Each wall is flat, endless, passes through zero and stands at right angles to its row. A trip goes straight from one point to another. List the walls that it crosses, first one first.

Walls:
(1): [ 0.9, -3.2,  6.2]
(2): [-1.6, -0.4, -0.2]
(3): [ 6.6, -1.5,  6.7]
(4): [ 3.1, -1.0, -0.7]
(5): [-1.5,  1.1,  1.7]
Trips:
[ 3.2,  3.0, -0.8] to [-8.3,  1.9, 13.8] => 5, 1, 4, 2
[-4.0,  2.4, -8.8] to [ 5.9, 10.1,  5.1] => 2, 5, 3, 4, 1
[-6.0,  3.8,  1.1] to [-1.6,  3.1, -3.0] => none
[-4.0,  4.0,  5.6] to [ 7.7, -2.2, -1.0] => 2, 4, 5

Walls:
(1): [ 0.0, -3.3,  1.2,  1.3,  1.6,  0.6, -2.5, -2.1,  0.4]
(2): [ 7.3,  4.2, -1.4, -9.2, -0.4, -6.6,  1.8,  7.5, -2.4]
(3): [ 5.5, -5.9, -3.5, -3.8,  5.8, -1.9,  4.6,  2.9,  7.7]
(4): [ 1.4,  2.6,  2.6,  6.0,  6.6,  2.2, -2.7,  3.1, -1.6]
(5): [ 5.8,  0.6, -5.6, -5.0,  1.1,  5.6,  4.3, -3.2, -7.4]
(6): [-6.0,  0.7,  1.2,  1.1, -1.2, -1.3, -0.2, -2.6, -3.8]
(7): [-8.0, -0.6,  8.7,  7.0, -4.1,  3.0,  8.3, -4.2, -7.5]
Trips:
[ 0.0,  5.0, -3.1,  8.6, -0.4,  2.9,  0.8, -2.9,  2.3] to [-3.9, -4.4, -4.2,  1.5, -3.5,  0.7, -0.8, -1.1,  3.5] => 1, 4, 3, 7
[-1.6,  5.4, -3.3, -6.1, -8.8, -6.7,  2.7, -2.7,  0.1] to [-6.2, -1.4, -1.0, -0.4, -7.1, -1.5, -3.7,  1.9,  3.8] => 5, 2
[-2.0,  4.1,  1.0, -2.5, -2.8, -2.8,  6.0, -0.1, -1.2] to [ 2.2,  3.6,  1.5,  6.9,  2.7,  7.9,  1.3,  3.5, -2.6] => 4, 2, 6
[-2.5,  5.2, -5.6, -1.5, -3.7, -1.5, -2.8, -1.4,  3.8] to [-2.1, -1.1,  0.0, -0.6, -3.1, -1.0, -0.9, -1.1,  0.7] => 2, 7, 1
[ 0.7, -1.5, -0.8,  0.1,  5.9,  5.0, -0.7, -0.2, -0.3] to [-2.1, -2.3,  1.0,  0.9, -3.7, -3.2,  2.1, -0.3,  3.6] => 5, 7, 4, 6, 1
[-2.1,  2.8, -3.7, -2.3,  1.8,  2.6, -2.2, -2.3,  1.8] to [ 2.7, -0.1, -5.4,  0.2, -4.0,  2.8, -6.0, -9.2, -1.9] => 1
[-2.5, 13.7, -3.1,  7.7, -7.5, -4.3, -1.6,  8.2, -3.9] to [-0.9,  8.0, -6.8, -6.4, -1.8,  6.8, -3.1,  2.9,  0.0] => 7, 5, 6, 4
[ 2.3, -4.0, -4.4, -1.4, -0.8,  1.0, -3.6,  3.6, -3.3] to [-2.1, -9.7, -2.7, -1.6, 11.3,  5.7,  5.4, -2.4, -0.5] => 4, 2, 7
